Each row of a before or after table is a point. The points were changed in one or more steps. Then noise was added and the rows were shuffled. The steps act on how far a point lies along the listed directions, d1 being the first. What was done? A step turns or swaps two directions, mirrors them in a line or flattens them onto one, adds a multiple of one to another, or multiplies one. Angles are multiples of 10 degrees, from the lower direction toward the higher: turns from -170 to 170, lines from 10 to 170 but not 90. Use the fewest steps. Two steps may share a direction if one is a turn and the other turns, adds or multiplies; they go together, in the order done. Otherwise the lowest direction goes first.

Directions:
(1): 38,37
(2): 37,-38
Before (8 x 2):
57,-21
-24,-7
-20,-33
-8,-2
-20,-35
7,26
31,19
-2,-31
After (8 x 2):
17,32
-19,-17
1,-38
61,9
-6,27
1,-40
17,-28
-5,-6
Steps: turn d1 and d2 by -30 degrees

Directions:
(1): 12,-24,-41,35,-48,11
(2): -55,30,-1,44,3,-6
(3): 31,-2,37,34,-10,-49
(4): -22,-14,-36,-27,-1,-58
(5): -14,27,25,-31,-60,-1
Before (12 x 6):
-39,21,25,4,-15,-42
0,-10,-10,-3,15,48
-5,-9,-38,-3,-19,19
-32,26,2,-20,-9,-15
7,-1,-1,25,14,2
-2,-14,-22,-19,-8,3
8,-2,26,-23,-27,-15
19,-15,-20,4,24,-19
-44,3,-20,-8,22,-19
-38,20,-40,30,3,0
10,-4,2,15,-32,-14
22,-3,1,-6,-18,8
After (12 x 6):
12,-14,-27,-4,27,-6
-6,-1,8,-40,-21,8
-20,18,-19,51,-2,-26
-1,-2,-11,14,16,14
19,-9,-8,24,-27,-23
-59,23,0,-19,-7,-9
30,-14,25,31,5,0
-23,25,12,-10,-13,-30
-10,-4,-20,-5,-28,18
-28,2,1,10,18,-46
14,-17,-6,-1,-14,-22
19,-4,-4,-10,-15,13
Steps: multiply d3 by -1

Directions:
(1): -20,25,-34,30,-9,-5,38,0,23
(2): 4,12,-5,18,60,14,-20,9,19
Before (13 x 9):
-18,33,-38,45,12,-2,38,-5,21
-1,6,-4,5,10,14,10,-2,-5
-6,3,0,5,-2,-6,7,8,5
2,-18,7,-5,-1,-1,-10,8,-5
10,-19,20,-20,-12,-4,-9,-14,-12
-9,-1,-4,3,11,3,-6,4,1
-15,22,-17,32,36,-1,13,7,29
-14,-4,1,2,-25,-2,5,1,-3
7,-10,2,-7,-16,3,-5,1,-13
-12,17,-22,18,19,-1,12,6,10
9,-10,6,-7,11,5,-17,-2,-8
9,-9,22,-14,6,6,-22,5,-18
0,3,4,-12,-17,-9,2,-10,-3
After (13 x 9):
-18,23,-21,32,26,-3,20,5,29
-3,27,-21,40,60,11,1,1,20
-1,-5,-6,-4,-22,-4,8,-6,-8
-2,1,3,5,9,-3,-1,9,5
6,1,11,-14,4,-4,-14,-7,-3
-4,-4,8,-9,-34,-5,8,0,-18
7,-18,17,-19,-19,-5,-4,-15,-13
-3,-8,13,-2,10,7,-22,5,-3
-13,1,-8,4,-2,-1,4,2,1
-10,16,-20,17,24,0,8,7,10
-2,-16,2,-4,-16,-4,1,6,-5
-2,7,-5,6,7,13,12,-2,-5
9,-11,4,-8,-10,5,-10,2,-13
Steps: mirror d1 and d2 in the line at 40 degrees

Directions:
(1): 14,14,2,-21,-60,9,-20,-23,19,9,-15,8,-1,-46
(2): 5,2,32,52,-19,5,30,-5,5,-29,31,8,32,-17
(3): -21,-4,-14,10,0,-14,-14,21,-14,-49,-47,40,9,-13
(4): 49,-28,-40,10,5,6,35,-15,3,-11,-32,-24,6,-8
(5): -3,11,24,-14,15,-7,27,12,46,-32,-5,-11,-52,-16
(6): 12,-4,6,15,-6,10,-56,-9,-11,-43,7,-48,-14,10
Before (9 x 14):
60,-32,-38,-1,-8,12,47,-20,14,-14,-30,-45,1,-17
-31,8,24,14,18,-9,5,15,6,-20,-5,5,-15,-13
-2,-12,-6,-19,7,-6,32,11,12,-4,-24,31,-7,-25
0,-4,-6,-3,-1,2,-14,-7,-5,-12,-11,12,-5,-15
2,9,6,-18,10,-1,-5,16,21,-16,-18,-3,-19,-5
-5,-5,-2,33,14,-4,-12,6,-32,15,0,2,28,27
-3,20,12,-15,-6,-14,32,2,16,26,4,33,-4,-13
-18,10,13,-12,10,-14,-19,13,11,-9,-2,12,-22,12
-27,19,17,-3,-7,5,-9,10,16,-22,-3,15,-9,-18
After (9 x 14):
-33,7,16,0,23,-12,2,17,6,-9,-15,6,-21,-9
-28,19,9,-13,-1,2,-11,14,16,-12,-8,18,-14,-17
7,-16,-7,-15,5,0,-24,5,0,-36,-23,-14,-27,-12
2,11,18,3,2,1,6,13,22,-29,-6,0,-7,-12
8,16,2,-23,-2,-5,-40,-4,2,-5,-4,-21,-34,6
58,-32,-39,-4,-6,11,54,-19,15,-8,-29,-37,3,-20
-8,-4,-7,22,16,-6,-6,8,-30,24,-5,8,26,27
0,-3,-1,3,-3,1,-2,-8,-3,-13,-6,18,1,-19
-17,10,26,10,2,-12,-8,10,13,-22,11,13,-10,4
Steps: turn d2 and d6 by -140 degrees

Directions:
(1): -38,-40,2,-13,38,4,37,-8,-7,-8,-17,-39,18,18,-11,-21,-20,25,-60,17,-25,7,-3,42
(2): 15,-21,12,-28,2,-7,-31,14,24,-30,9,-21,38,23,34,31,-20,-36,3,47,52,-20,-8,24
(3): -1,21,-3,18,34,-28,-15,32,40,43,47,-25,-25,12,-28,-11,14,30,4,38,-4,-36,-29,1
(4): 22,-21,-19,10,23,-59,-3,-15,-1,7,-16,-1,30,16,-55,7,43,-28,5,9,5,19,56,-6
(5): -25,-1,-16,13,-3,-29,-5,52,-17,9,-49,1,40,15,27,-46,-7,3,29,17,-2,25,-35,-38
(6): 28,-40,-10,24,30,-35,38,22,20,-17,-5,22,-42,16,60,21,9,27,-15,-23,15,-2,9,-17
Before (11 x 24):
26,4,-1,14,-9,6,13,-30,-13,-1,4,21,-28,-23,-21,-5,24,4,9,-18,-16,5,24,-13
-42,16,17,-28,-2,28,-26,14,3,9,31,-35,24,14,-14,-28,-36,0,-1,45,-8,-19,-47,30
-7,-17,8,-14,38,-31,-7,31,18,-3,6,-37,15,26,8,-8,-11,10,-14,48,17,-11,-21,17
21,6,0,-6,-27,-7,-13,-1,-10,-16,-13,15,14,-16,4,17,-5,-29,22,-19,37,0,19,-30
17,-2,-4,5,-21,13,12,-19,-2,-11,0,30,-38,-15,12,14,2,1,-6,-34,6,-1,18,-8
14,-31,-16,5,13,-34,23,-16,11,-4,-3,3,10,11,-25,1,14,8,-25,-13,-10,16,39,22
21,-14,-18,25,5,-44,17,27,3,3,-24,32,0,3,19,-3,25,-6,35,-16,-3,26,-1,-34
-25,15,16,-23,-16,49,-14,5,-5,-14,4,-15,3,-12,17,-11,-32,-5,-5,13,0,-2,-40,23
12,-34,8,11,37,-20,13,-1,4,4,9,-12,-12,15,3,16,3,15,-17,1,9,3,2,17
15,-9,-6,10,5,-26,-9,-2,22,1,12,23,-34,-12,-12,22,18,-2,5,-14,14,1,39,-3
-7,24,1,-16,2,-16,-33,35,18,20,20,-33,5,32,6,-18,-15,4,27,32,23,-18,-48,-6
After (11 x 24):
-17,-23,11,-5,25,3,13,37,23,-9,30,-13,-23,27,58,-9,-36,34,-17,19,6,-24,-48,14
5,9,-2,-7,15,-31,-19,43,28,11,19,-28,-10,39,28,-10,-10,15,21,25,27,-19,-44,-13
-12,4,-3,-14,-15,7,-3,-27,-2,7,5,-12,31,-5,-54,-18,-5,-1,-13,-1,-21,11,18,35
3,-19,13,1,27,-12,-6,-15,-7,12,10,-23,16,8,-38,9,7,-3,-9,12,2,9,8,24
-11,-12,8,-18,34,-31,-11,30,15,0,6,-39,23,25,0,-9,-9,3,-13,52,17,-10,-19,19
6,-27,0,1,15,5,18,22,13,-29,-4,6,-29,7,62,10,-15,15,-18,-7,15,2,-21,8
13,16,5,-10,-35,6,-17,0,-13,-12,-9,12,15,-21,4,11,-14,-26,23,-16,33,-3,9,-27
23,-2,-9,5,-16,-3,7,-29,-5,-7,-7,26,-20,-11,-17,12,19,-14,-3,-27,6,6,36,-9
3,12,-14,8,-14,-24,-11,9,-11,17,-24,14,34,-7,-33,-18,25,-27,48,2,-15,30,0,-22
-3,15,1,-3,-10,-4,-32,-13,10,9,14,10,-11,-21,-45,8,12,-17,12,0,5,5,32,6
17,16,4,10,-17,21,5,-36,-17,5,7,16,-24,-30,-28,-9,18,2,10,-14,-19,3,15,-8
Steps: turn d4 and d6 by -90 degrees

Directions:
(1): -21,-9,-11,30,18,-19,-3,37,-1,-9,25,36,6,19,-5,-13,18,13,2,-19,-9,22,39,10,10,8,-7,-15,16,-26,-16,-9,8,-13,-50,12,25,-10,-31,12,-16,27,19,-23,7,-3,2,-2,25,9,-31,6,25,25,14,13,-3,-10,-8,5,-32,-27,23,8
(2): -4,27,-14,-30,30,-26,-2,-10,-25,13,7,-3,-28,-8,-14,-14,7,5,-4,8,-9,3,14,-6,-2,6,-6,16,-9,-6,-28,24,15,28,1,-36,23,-19,21,14,-17,24,-30,-1,6,25,11,11,37,8,-29,49,-25,-4,-17,-10,-16,0,-13,-22,-8,23,-40,-17
(3): 58,55,5,-15,1,-22,10,8,-13,20,-2,12,-3,-11,-7,-5,8,-18,10,9,0,-28,44,24,-30,-10,31,-18,-6,-9,27,5,-18,-7,-22,16,-5,-6,17,-15,-14,-7,-4,2,-21,13,-4,11,-3,1,4,-12,-13,-10,9,25,19,-6,-19,-2,-15,3,46,-39
(4): 3,-8,-4,40,-14,17,8,-15,-18,10,-30,23,-4,-3,44,-12,-47,-4,4,21,-20,8,-11,30,15,10,16,-1,-8,8,-1,16,19,28,5,16,34,32,32,-34,-10,29,-6,-6,8,14,-8,-27,1,23,-32,0,-10,-9,-12,27,26,5,-11,23,-7,-8,1,15
(5): -15,-11,-11,-5,9,12,9,2,-5,4,32,-1,2,1,-23,32,9,1,17,-1,-7,14,7,3,-4,-9,16,46,8,16,6,17,14,8,-13,37,24,19,-31,23,8,7,-7,47,-23,-2,-7,-27,-2,15,9,22,8,-60,30,-15,33,25,-20,10,1,23,9,-7
(6): 21,-16,33,-10,40,7,21,9,14,17,-17,-15,-35,17,7,-35,8,-21,40,17,20,22,8,-25,-8,20,-26,-14,-2,4,-21,9,11,-13,7,7,0,20,1,1,-6,-3,8,-27,2,-21,-39,-26,23,6,11,-2,8,-7,1,-24,18,20,29,24,-1,-10,-1,-46
Before (14 x 64):
-20,-41,-2,-9,11,19,-6,-5,19,-14,20,-30,11,1,-24,22,10,16,0,-15,8,14,-17,-23,12,-4,-4,36,-2,10,4,0,5,-8,1,12,-17,11,-35,34,28,-6,6,24,5,-10,0,-11,-21,-6,23,4,17,-17,20,-32,-8,14,-2,-5,18,5,-9,16
22,17,11,9,14,-22,6,6,-7,17,-21,24,-14,-2,17,-36,-7,-9,0,7,-8,8,20,18,-4,8,-9,-35,-5,-17,-12,4,-1,20,-11,-20,12,-8,39,-17,-29,20,-6,-40,14,16,-1,1,31,12,-35,9,-15,26,-26,26,10,-14,3,1,-19,-18,-1,-19
-20,-18,-5,11,9,13,-2,13,-5,-7,30,15,11,0,-4,28,20,6,8,-9,-5,4,2,9,-1,-9,8,27,4,6,-12,0,18,6,-17,20,10,17,-40,18,2,6,5,24,-13,-5,8,-24,2,9,2,9,9,-25,24,-13,12,3,-4,6,1,11,10,8
9,21,-4,-2,-3,-11,-6,-6,-10,10,-3,15,-5,-14,6,-1,-10,0,-8,5,-3,-11,14,24,-3,5,19,-17,-1,-7,3,8,-1,8,-14,-1,14,-11,19,-13,-24,9,-3,-11,-14,13,12,-2,12,5,-16,1,-10,4,-10,28,7,-13,-18,-4,-13,-2,5,-2
0,-10,4,2,-20,32,4,-15,2,2,-14,-13,12,-14,28,4,-16,-7,1,15,0,-10,-29,-8,-1,-5,8,4,-6,17,7,-7,5,6,29,-5,2,15,19,-14,9,-10,-3,7,-11,-2,-11,-11,-22,-13,15,-8,-12,-16,-7,-13,15,1,13,9,12,4,-15,6
-6,-4,-10,43,-11,-1,-9,-8,-17,7,-17,21,-9,2,36,-24,-34,10,6,4,-15,12,-17,23,12,15,7,-12,6,-5,-18,1,11,10,1,-10,20,7,32,-23,-4,25,2,-19,22,6,4,1,6,11,-33,-2,-18,19,-13,22,9,-4,10,5,-8,-14,0,21
19,3,13,26,-28,17,2,-29,6,1,-24,2,12,7,41,-7,-33,-10,-8,9,5,-13,-22,15,17,-5,19,-11,1,3,26,-10,-6,7,23,2,-11,20,22,-26,-5,-10,8,-3,9,-8,-1,4,-15,-8,-2,-27,-9,14,-13,26,0,-3,-4,11,14,-4,19,5
9,6,-8,-5,19,-21,10,8,-16,16,-7,8,-13,-2,4,-25,1,-2,12,2,-9,12,21,7,-3,13,-2,-13,-15,-21,-21,8,13,5,-5,1,6,-12,10,1,-18,18,-10,-18,-2,13,-6,14,24,9,-25,26,-8,7,-5,3,0,-13,-9,4,-12,-3,6,-18
-19,6,-15,-11,-6,1,-6,18,7,-4,35,-2,23,2,-38,28,36,17,-7,-19,-4,-2,10,2,-9,-15,7,21,21,-3,22,-9,-11,-20,-27,16,-11,-13,-39,24,19,-9,4,27,-16,-10,2,13,-9,1,17,-1,16,-12,32,-10,3,-5,-25,-4,3,4,28,-3
-12,-5,-5,-10,-6,7,-3,-3,11,-4,9,-11,11,-8,-3,9,7,8,-11,-12,3,-6,-9,-7,7,-2,-17,-6,11,-3,-6,-16,-21,-14,11,-21,-21,-16,-10,23,21,-16,-2,4,6,0,16,22,-14,-9,8,-6,-2,14,-4,-1,-15,-8,0,-16,8,-5,-14,21
26,37,9,-8,0,-20,2,-4,-20,9,-15,2,-14,-6,4,-20,-1,-10,-6,8,-3,-27,8,0,-15,-7,1,-15,-14,0,9,3,2,-4,-1,-20,-11,-13,22,-9,-7,-3,-20,-18,4,10,3,11,1,-15,-11,-7,-27,16,-20,22,-4,-17,-2,-3,-2,9,2,-14
5,-22,15,-4,-2,13,-1,-4,17,-7,-14,-19,-1,7,5,0,6,-9,13,3,11,-6,-28,-11,7,7,-19,-7,1,5,-2,-21,-7,-13,28,0,-12,6,-12,9,3,-12,12,0,2,-18,0,4,-12,-6,21,-32,18,-3,-10,-17,-15,1,24,11,25,-1,-2,2
11,34,-10,-12,12,-6,4,-18,-38,19,-8,6,-18,-15,12,-2,-23,2,-7,17,-21,-3,0,13,5,4,13,7,-14,3,-3,30,23,29,13,-7,25,0,44,-18,-16,25,-31,11,6,33,7,-7,16,21,-41,21,-26,-18,-19,12,14,5,-26,-11,-5,16,-13,-8
-21,-20,11,-6,7,12,-4,10,20,-1,9,-10,4,1,-23,16,16,-3,14,0,9,7,-5,-13,-8,3,-22,5,10,6,2,-8,10,-20,-7,20,-6,12,-33,24,14,-11,10,3,-6,-24,-11,-25,1,-3,22,-5,19,-18,22,-16,-2,9,16,12,4,-1,2,-3
After (14 x 64):
27,18,11,17,-22,11,0,-13,-12,5,-36,7,5,-10,41,-9,-37,-4,-14,12,-8,-17,-19,16,8,4,8,-37,-12,-2,19,-3,1,-1,23,0,-13,4,48,-47,-4,-2,-1,-19,16,12,2,1,-17,4,-20,-38,-11,26,-25,31,6,-11,-1,1,4,-19,15,11
-11,18,-9,-12,30,-26,-14,4,-24,1,8,16,-18,-7,3,-17,18,11,-12,-1,-8,-4,12,1,1,6,-15,-3,-11,-16,-46,6,20,25,-6,-50,10,-22,8,11,-24,24,-16,-24,16,21,26,14,42,3,-37,36,-21,31,-21,-8,-35,-21,3,-25,-9,9,-37,-1
-4,-18,5,-18,11,13,4,-9,6,0,3,-23,-9,3,-12,14,11,-8,20,6,5,1,-22,-12,3,3,-11,24,2,14,-7,-4,5,1,26,8,6,11,-19,24,3,-4,-3,27,-9,-11,0,-7,-3,4,19,-5,12,-38,0,-29,-2,15,11,9,26,21,-11,-8
-13,-27,-8,60,-22,19,-3,1,-5,1,-2,24,10,7,32,1,-32,9,18,-3,-14,18,-20,29,12,7,19,3,16,6,1,-4,11,-3,-9,32,21,28,1,-18,9,17,17,6,7,-10,-6,-21,-16,14,-13,-19,2,-9,15,20,36,9,6,24,-5,-16,30,29
23,6,17,16,-23,11,9,5,0,0,-7,2,13,0,6,9,-4,-14,6,0,3,-24,-3,6,-16,-18,15,-6,-2,14,38,-10,-4,-25,-6,30,-20,15,-11,-12,14,-23,3,7,-13,-13,-11,-13,-35,-15,22,-41,-2,-12,10,23,27,-4,0,22,7,0,42,-2
12,-15,4,22,-4,-4,11,19,4,5,-14,13,9,5,18,-18,-4,-5,13,-6,-2,9,12,12,0,9,1,-32,-8,-21,-1,-13,0,-19,-9,26,-12,-1,-6,-12,-6,1,16,-26,-3,-7,-13,9,-3,1,-6,-15,13,19,6,14,8,-16,3,22,-9,-26,39,-3
-15,40,-23,-36,18,-35,-14,8,-16,5,23,-3,-6,-4,-39,-8,38,23,-22,-12,-10,-7,22,-5,-7,-2,-10,6,9,-20,-10,4,-5,2,-21,-43,-3,-45,-1,24,-5,12,-20,-5,6,16,18,42,31,1,-20,35,-12,24,-3,-9,-34,-22,-25,-32,-7,10,-17,-16
17,-25,22,47,-17,17,15,24,23,1,-8,31,24,11,22,1,-8,-14,16,-7,-1,14,9,27,-3,-5,8,-29,13,-2,26,-17,-12,-12,-24,50,-1,28,-9,-21,-3,-4,30,-13,-6,-17,-19,-30,-16,10,6,-41,24,-2,16,31,50,-1,7,36,-11,-36,59,1
-1,-2,0,-13,-12,28,5,-23,-7,8,-11,-20,2,-19,21,7,-15,-7,2,21,-2,-10,-29,-10,-4,-6,10,19,-10,22,2,5,12,18,35,-12,10,14,25,-7,7,-5,-16,18,-14,6,-9,-12,-14,-9,12,10,-22,-31,-10,-21,16,6,7,3,16,19,-30,-1
9,7,1,14,-15,1,-4,1,2,4,-3,18,9,-9,10,9,-12,-1,-5,0,0,-10,9,28,-2,2,22,-21,5,-4,16,-2,-7,-5,-17,20,6,-1,5,-18,-15,-1,11,-7,-18,2,6,-9,-4,2,-2,-21,2,3,1,32,17,-12,-13,7,-10,-12,25,6
-16,-13,-7,-8,-8,16,1,-2,14,-5,20,-11,16,-7,-10,25,9,7,-4,-13,2,-1,-10,-5,6,-7,-9,10,15,5,1,-13,-18,-16,8,-1,-16,-5,-25,29,28,-18,-1,24,-4,-6,11,10,-21,-5,17,-5,4,-10,10,-5,1,2,-6,-9,10,1,-4,21
7,-3,2,14,-17,27,10,-31,-2,7,4,-3,10,5,19,22,-25,-9,7,11,-2,-1,-18,16,12,-14,34,35,6,20,29,10,8,19,16,31,12,36,-2,-4,1,-3,-5,44,-12,-6,-6,-19,-15,6,5,-1,-7,-44,12,10,28,21,-24,18,16,23,21,-4
-13,-8,-8,-36,33,-13,-14,-18,-2,-4,5,-34,-18,-8,-24,-12,9,19,-14,-6,4,7,-9,-31,13,8,-20,23,-16,-4,-26,12,10,14,12,-46,-12,-20,6,32,7,11,-18,-6,26,15,15,17,15,-8,-10,37,-13,15,-17,-33,-44,-1,-1,-33,12,14,-54,3
-20,7,1,-31,31,-15,-9,1,-1,9,4,-12,-23,-5,-28,-8,19,2,4,8,3,6,6,-19,-9,11,-33,3,-1,-5,-25,7,18,2,-2,-25,7,-12,-5,29,-4,9,-14,-14,8,-1,1,-6,36,1,-7,32,-5,-1,-3,-19,-27,1,12,-10,-3,11,-37,-16
Steps: multiply d1 by 1.3; multiply d5 by 1.6; turn d2 and d5 by -120 degrees
